Each row of a before or after table is a point. The points were changed in one or more steps. Then noise was added and the rows were shuffled. The steps act on how far a point lies along the listed directions, d1 being the first. Write out the steps. A step turns or swaps two directions, mirrors them in a line or flattens them onto one, adds a multiple of one to another, or multiplies one. Angles are multiples of 10 degrees, from the lower direction toward the higher: turns from -170 to 170, lines from 10 to 170 but not 90. Use the fewest steps. Two steps may share a direction if one is a turn and the other turns, adds or multiplies; they go together, in the order done. Otherwise the lowest direction goes first.

Directions:
(1): [-3.10, -0.05, -0.59]
(2): [-0.36, -2.33, 2.09]
(3): [0.47, -2.13, -2.29]
Before:
[[-0.78, 0.13, 0.38],
[0.49, -0.36, -0.70],
[-0.32, -0.35, -0.28],
[-0.15, 0.09, -0.72],
[0.19, 0.84, -0.97],
[0.72, 0.04, -0.72],
[-0.49, 0.43, 0.34],
[0.06, -0.24, -0.42],
[-0.65, -0.03, -0.16],
[-0.26, 0.32, -0.77],
[0.21, -0.09, -0.80],
[0.12, 0.25, -0.17]]
After:
[[-0.68, 0.64, -0.05],
[-0.37, 1.12, -0.27],
[-0.02, -0.76, 0.01],
[0.14, -0.85, -0.12],
[0.33, -1.30, 0.10],
[-0.23, -0.39, -0.31],
[-0.38, -0.78, 0.10],
[0.18, 0.64, -0.78],
[-0.33, -0.01, -0.48],
[0.61, -0.60, -0.13],
[0.12, 0.32, -0.18],
[-0.66, -0.06, -0.12]]
Steps: add 1.5 times d3 to d2

Directions:
(1): [1.19, -3.40, -0.86, 1.92, 1.51, 0.49]
(2): [-1.51, 1.58, -0.95, 0.91, 3.44, -1.25]
Before:
[[0.25, -0.52, -0.39, 0.20, -0.05, 0.47],
[0.19, 1.08, 0.82, -1.14, -1.27, 0.01],
[-0.39, 0.24, -0.23, 0.18, 0.88, -0.51],
[-0.12, 0.30, 0.43, -0.23, -0.48, -0.20],
[-0.56, 0.96, 0.20, -1.03, -0.51, -0.21],
[-0.07, -0.06, -0.17, 0.03, 0.46, -0.28],
[0.05, -0.02, -0.04, -0.31, -0.90, 0.16],
[-0.20, 0.35, -0.18, 0.13, -0.14, 0.10],
[-0.21, 0.49, 0.01, -0.03, -0.11, 0.05]]
After:
[[0.04, 0.14, 0.11, -0.36, -0.36, -0.16],
[0.03, -0.09, -0.19, 0.31, -0.26, 0.18],
[0.18, -0.31, -0.10, 0.21, -0.22, 0.28],
[0.84, -1.58, -0.14, 0.76, 0.92, 0.12],
[-0.34, 0.60, -0.37, -0.11, 0.32, 0.08],
[0.09, 0.07, 0.32, -0.53, -0.97, 0.02],
[-0.11, -0.40, -0.53, 0.45, 0.49, -0.11],
[0.46, -1.49, -0.24, 0.11, -0.04, 0.29],
[0.15, -0.61, 0.13, 0.39, 0.17, -0.11]]
Steps: turn d1 and d2 by 150 degrees

Directions:
(1): [-1.10, -1.76, -0.89, -0.80, -3.38, -0.26, -2.30, -1.79, -1.47, 1.51, -2.51]
(2): [-1.74, -0.08, 2.21, -1.24, 2.36, 2.65, -1.40, -1.12, -3.13, 0.39, 1.15]
(3): [1.47, -3.20, 2.64, -1.23, 1.07, 1.18, -0.27, -0.57, 3.14, 0.01, -1.68]
(4): [-1.28, -2.83, -4.07, 0.21, 1.13, 2.63, 0.82, 0.93, 0.21, -0.63, 0.21]
Before:
[[0.62, 0.36, 0.69, -0.29, -0.13, -0.74, -0.27, -0.06, 0.75, -0.05, -0.07],
[-0.30, 0.41, 1.23, -0.20, -0.87, -0.32, -0.83, -0.77, -1.21, 0.46, -0.06],
[-0.20, -0.46, -0.39, -0.03, 0.42, 0.46, 0.14, 0.24, 0.02, -0.05, 0.09],
[-0.03, 0.02, -0.55, -0.05, -0.26, -0.17, 0.11, -0.12, 0.31, 0.03, 0.04],
[0.55, 0.22, 0.82, 0.09, -0.76, -1.04, -0.01, -0.18, 0.40, 0.35, -0.38],
[-0.45, -0.39, -0.35, -0.02, 0.07, 0.23, -0.47, -0.16, -0.64, -0.03, -0.07],
[-0.12, -0.18, 0.38, -0.02, 0.69, 0.28, 0.23, 0.00, 0.58, -0.35, 0.41],
[0.40, 0.91, 0.36, 0.40, -0.35, -0.60, 0.06, 0.02, 0.10, 0.08, -0.18]]
After:
[[-0.13, 0.17, -1.09, 0.50, 0.00, 0.17, 0.32, 0.34, -0.02, -0.11, -0.02],
[0.12, -0.11, -0.18, -0.16, -0.23, -0.16, 0.05, -0.19, 0.50, 0.03, -0.10],
[-1.06, -0.48, -0.96, 0.05, -0.50, 0.76, -0.43, -0.28, -1.50, 0.15, 0.23],
[-0.13, 0.59, 0.61, 0.13, 0.41, -0.19, 0.13, -0.03, 0.16, -0.23, 0.57],
[-0.11, -0.59, 0.37, -0.20, 0.09, 0.17, -0.56, -0.31, -0.20, 0.08, -0.34],
[-0.11, 0.81, -0.92, 0.12, -0.22, -0.59, -0.03, 0.33, -0.17, -0.17, 0.47],
[-0.30, 0.26, -1.21, 0.51, -0.72, -0.59, 0.34, 0.24, -0.46, 0.16, 0.21],
[0.22, -0.08, 0.79, -0.19, 0.25, -0.04, -0.07, -0.03, 0.24, 0.13, -0.11]]
Steps: turn d3 and d4 by -120 degrees

Directions:
(1): [-1.88, -3.01, -1.27, -1.20, 1.71, 1.69, 0.04, -3.57, -1.68, -0.56, 2.13, -1.50, 0.92, 1.25]
(2): [-1.86, -1.45, -1.80, 2.25, -0.57, -0.57, 0.37, -1.05, 2.41, 4.24, -1.82, 0.18, -0.90, 1.68]
(3): [0.89, 0.32, 2.52, -0.46, -2.66, -1.67, 0.58, -0.39, -3.43, 2.27, 0.62, -2.25, -0.96, 2.33]
(4): [-1.36, 0.31, -0.86, -1.57, 1.31, -5.47, 0.05, 0.50, 1.19, -0.70, 0.38, -1.42, 2.23, 0.63]
(5): [0.42, -2.03, 1.57, -3.16, -0.07, 1.57, 3.34, 1.49, 1.01, 0.59, -2.60, -0.02, 2.26, 0.78]
(6): [-0.80, -0.58, -2.57, -0.05, -1.05, 1.25, 1.08, 4.00, 0.33, 0.51, 2.47, -3.29, -0.92, -0.96]
Before:
[[-0.16, -0.08, 0.45, 0.07, -0.32, -0.07, -0.06, -0.50, -0.71, -0.12, 0.23, -0.19, -0.04, 0.05],
[-0.41, -0.25, -0.18, 0.02, 0.02, -0.16, -0.60, -0.99, -0.83, -0.18, 0.79, -0.13, -0.17, 0.29],
[0.55, 0.63, 0.27, 0.10, -0.06, -0.49, -0.09, 0.60, 0.57, -0.37, -0.64, 0.70, 0.13, -0.41],
[0.42, 0.10, 0.88, 0.26, -0.45, 0.82, -0.01, -0.38, -0.74, -0.23, -0.30, 0.51, -0.39, 0.25],
[0.31, 0.21, 0.66, 0.04, -0.52, 0.58, 0.05, -0.12, -1.42, 0.15, 0.77, -0.75, -0.67, 0.09],
[0.74, -0.07, 1.07, -0.66, 0.30, 0.78, 0.44, -0.05, -0.27, -0.73, -0.33, 0.51, 0.21, -0.10],
[0.47, 0.02, 0.32, -0.20, 0.17, 0.94, -0.07, 0.23, -0.02, -0.40, -0.52, 0.60, 0.03, -0.36],
[0.35, 0.25, 0.26, -0.16, 0.13, -0.34, 0.33, 0.23, 0.57, 0.00, -0.59, 0.31, 0.08, -0.18],
[0.15, 0.52, -0.10, 0.47, -0.13, -0.56, -0.20, 0.82, 0.68, -0.08, 0.01, 0.21, -0.42, -0.68],
[-0.27, -0.03, -0.22, 0.75, -0.36, 0.05, 0.02, -0.02, 0.10, 0.40, 0.14, -0.50, -0.28, 0.05]]
After:
[[-1.14, -1.45, -0.74, -0.37, 0.64, 0.48, -0.56, -2.24, -1.39, -0.32, 1.63, -0.78, 0.12, 0.77],
[-0.04, -0.27, 0.46, 0.07, -0.29, 0.67, 0.01, -0.78, -1.43, 0.39, 0.84, -0.81, -0.53, 0.44],
[0.49, -0.24, 0.72, -0.44, 0.15, 0.78, 0.54, 0.17, 0.05, -0.20, -0.38, 0.27, 0.07, -0.03],
[0.83, 0.95, 0.53, 0.13, -0.31, -0.69, 0.35, 1.18, 0.96, 0.11, -1.00, 0.58, -0.14, -0.48],
[0.34, 0.11, 0.69, 0.38, -0.60, 0.79, 0.09, -0.06, -0.59, -0.02, -0.24, 0.34, -0.51, 0.22],
[-0.10, 0.12, 0.03, 0.64, -0.24, 0.04, -0.07, -0.09, -0.06, 0.14, 0.11, -0.34, -0.20, 0.00],
[-0.50, -0.58, 0.16, 0.00, -0.16, 0.18, -0.07, -0.86, -0.86, -0.11, 0.48, -0.45, -0.01, 0.27],
[0.86, 1.69, 0.46, 0.95, -0.76, -1.20, -0.30, 2.08, 1.36, 0.07, -0.90, 0.92, -0.72, -1.13],
[0.51, 0.23, 0.30, 0.01, -0.05, 0.77, 0.03, 0.65, 0.29, -0.11, -0.72, 0.66, -0.11, -0.44],
[1.25, 1.84, 0.68, 0.70, -0.88, -1.18, -0.06, 2.31, 1.37, 0.02, -1.51, 1.22, -0.35, -0.93]]
Steps: multiply d1 by 3; multiply d2 by 0.4; multiply d6 by 0.4

Directions:
(1): [0.71, -0.92, 0.30, 1.00, 3.04, -0.29, 3.04, 0.40, -0.18, 2.93, 2.87, 0.07, 0.84, -4.97, -1.50, -1.51, 0.34, 0.92, 0.63, 1.22, 0.73, 2.67, -0.79, 0.70]
(2): [1.78, -2.66, -0.61, -1.13, 1.71, -0.11, -0.92, 1.63, -4.70, 0.85, -2.84, -0.41, 0.95, -2.15, 1.20, -0.57, -0.66, 0.77, 0.78, -2.60, -2.34, -2.82, 0.54, 0.91]
Before:
[[0.30, -0.25, 0.00, -0.25, 0.00, -0.31, 0.12, 0.14, -0.19, 0.37, -0.08, -0.04, 0.19, -0.17, -0.04, 0.06, 0.08, 0.21, 0.29, -0.25, 0.01, -0.07, -0.19, -0.03],
[0.23, -0.23, 0.20, 0.22, 0.67, -0.05, 0.93, -0.03, -0.34, 0.78, 0.64, 0.15, 0.28, -1.04, -0.14, -0.41, -0.14, 0.10, -0.06, 0.32, 0.20, 0.48, -0.13, 0.25],
[1.36, -1.83, -0.25, -0.45, 1.72, -0.05, -0.06, 0.96, -3.10, 1.30, -1.35, -0.42, 0.84, -2.31, 0.39, -0.33, -0.30, 0.71, 0.59, -1.61, -1.26, -1.56, 0.38, 0.72],
[0.54, -0.77, -0.15, -0.47, 1.07, -0.09, 0.28, 0.30, -1.08, 0.82, -0.29, -0.12, 0.46, -1.28, -0.12, -0.52, -0.04, 0.43, 0.46, -0.48, -0.52, 0.05, -0.02, 0.20],
[0.17, -0.49, -0.15, -0.07, 0.64, 0.08, 0.22, 0.17, -0.49, 0.43, 0.08, -0.09, 0.71, -1.52, -0.38, -0.26, -0.51, 0.01, 0.31, -0.25, -0.32, -0.16, -0.43, 0.06],
[0.20, -0.07, 0.12, 0.02, 0.63, 0.03, 0.57, -0.03, 0.15, 0.80, 0.61, 0.01, 0.19, -0.98, -0.43, -0.36, 0.07, 0.22, 0.22, 0.38, 0.36, 0.51, -0.34, 0.26],
[0.45, -0.74, -0.33, -0.31, 0.62, -0.03, 0.12, 0.47, -1.12, 0.58, -0.16, -0.08, 0.14, -0.85, -0.13, -0.02, 0.20, 0.26, 0.17, -0.44, -0.24, 0.03, -0.18, -0.12],
[-0.20, 0.26, -0.13, -0.18, -0.54, -0.11, -0.18, -0.58, 0.36, -0.24, -0.19, -0.28, -0.08, 0.64, 0.13, 0.42, 0.25, -0.19, 0.05, 0.08, 0.09, -0.39, -0.07, -0.12],
[-0.04, -0.24, 0.01, 0.13, 0.73, -0.04, 0.34, 0.06, 0.18, 0.25, 0.53, 0.27, 0.21, -0.66, -0.28, 0.02, 0.09, 0.05, 0.04, 0.25, -0.04, 0.44, -0.05, -0.08],
[-0.03, -0.14, 0.04, 0.09, -0.05, 0.19, 0.07, 0.10, 0.19, -0.07, 0.51, -0.08, 0.18, -0.26, 0.00, -0.35, 0.09, 0.13, 0.05, 0.03, 0.12, 0.14, -0.07, 0.01],
[0.41, -0.42, -0.03, 0.27, 0.50, -0.11, 0.64, -0.02, -0.08, 0.44, 0.80, 0.00, -0.06, -1.03, -0.31, -0.57, -0.06, 0.22, 0.23, 0.12, 0.30, 0.44, -0.25, 0.27]]
After:
[[0.87, -1.03, 0.19, 0.58, 2.32, -0.09, 1.86, 0.37, -0.91, 2.34, 1.37, -0.18, 0.79, -3.66, -0.90, -0.79, 0.18, 0.78, 0.49, 0.20, 0.20, 1.02, -0.17, 0.55],
[-0.23, 0.45, -0.03, -0.06, -0.46, -0.14, 0.07, -0.68, 0.64, -0.18, 0.13, -0.24, -0.05, 0.52, -0.04, 0.38, 0.31, -0.13, 0.08, 0.26, 0.20, -0.07, -0.13, -0.12],
[0.13, -0.55, -0.17, -0.26, 0.49, -0.03, -0.31, 0.27, -0.50, -0.09, -0.34, 0.24, 0.28, -0.21, 0.15, 0.14, -0.07, 0.00, 0.08, -0.31, -0.54, -0.39, 0.16, -0.01],
[0.55, -0.66, -0.13, -0.35, 1.16, -0.14, 0.53, 0.20, -0.84, 0.91, 0.07, -0.09, 0.41, -1.45, -0.34, -0.61, 0.01, 0.44, 0.45, -0.21, -0.36, 0.35, -0.10, 0.15],
[0.45, -0.59, 0.00, -0.20, 0.39, -0.03, 0.10, 0.24, -1.28, 0.33, -0.52, 0.02, 0.25, -0.48, 0.43, -0.24, -0.35, 0.17, -0.07, -0.45, -0.41, -0.67, 0.14, 0.28],
[0.63, -0.75, -0.22, -0.15, 0.28, -0.05, -0.17, 0.21, -0.98, -0.01, -0.35, -0.10, 0.01, -0.46, 0.30, -0.39, -0.24, 0.23, 0.30, -0.61, -0.29, -0.65, 0.06, 0.33],
[0.42, -0.52, -0.07, -0.52, 0.28, 0.09, -0.36, 0.21, -0.90, 0.30, -0.74, -0.03, 0.15, -0.28, 0.25, -0.15, -0.15, 0.16, 0.22, -0.48, -0.37, -0.81, -0.01, 0.30],
[0.37, -0.64, -0.26, -0.20, 0.74, -0.08, 0.41, 0.38, -0.78, 0.71, 0.27, 0.01, 0.13, -1.06, -0.34, -0.07, 0.25, 0.27, 0.13, -0.11, -0.03, 0.42, -0.31, -0.12],
[0.00, -0.29, -0.01, -0.08, -0.20, 0.20, -0.23, 0.17, -0.16, -0.22, 0.03, -0.13, 0.27, -0.05, 0.20, -0.29, -0.01, 0.13, 0.02, -0.22, -0.15, -0.28, 0.07, 0.02],
[0.26, -0.29, 0.02, -0.21, 0.03, -0.28, 0.24, 0.16, -0.12, 0.47, 0.09, 0.00, 0.23, -0.23, -0.12, 0.03, 0.11, 0.16, 0.24, -0.14, 0.07, 0.10, -0.25, -0.02],
[0.19, -0.53, -0.23, -0.05, 0.58, 0.09, 0.13, 0.25, -0.62, 0.36, -0.09, -0.10, 0.74, -1.48, -0.30, -0.29, -0.54, 0.00, 0.29, -0.34, -0.42, -0.28, -0.36, 0.10]]
Steps: swap d1 and d2
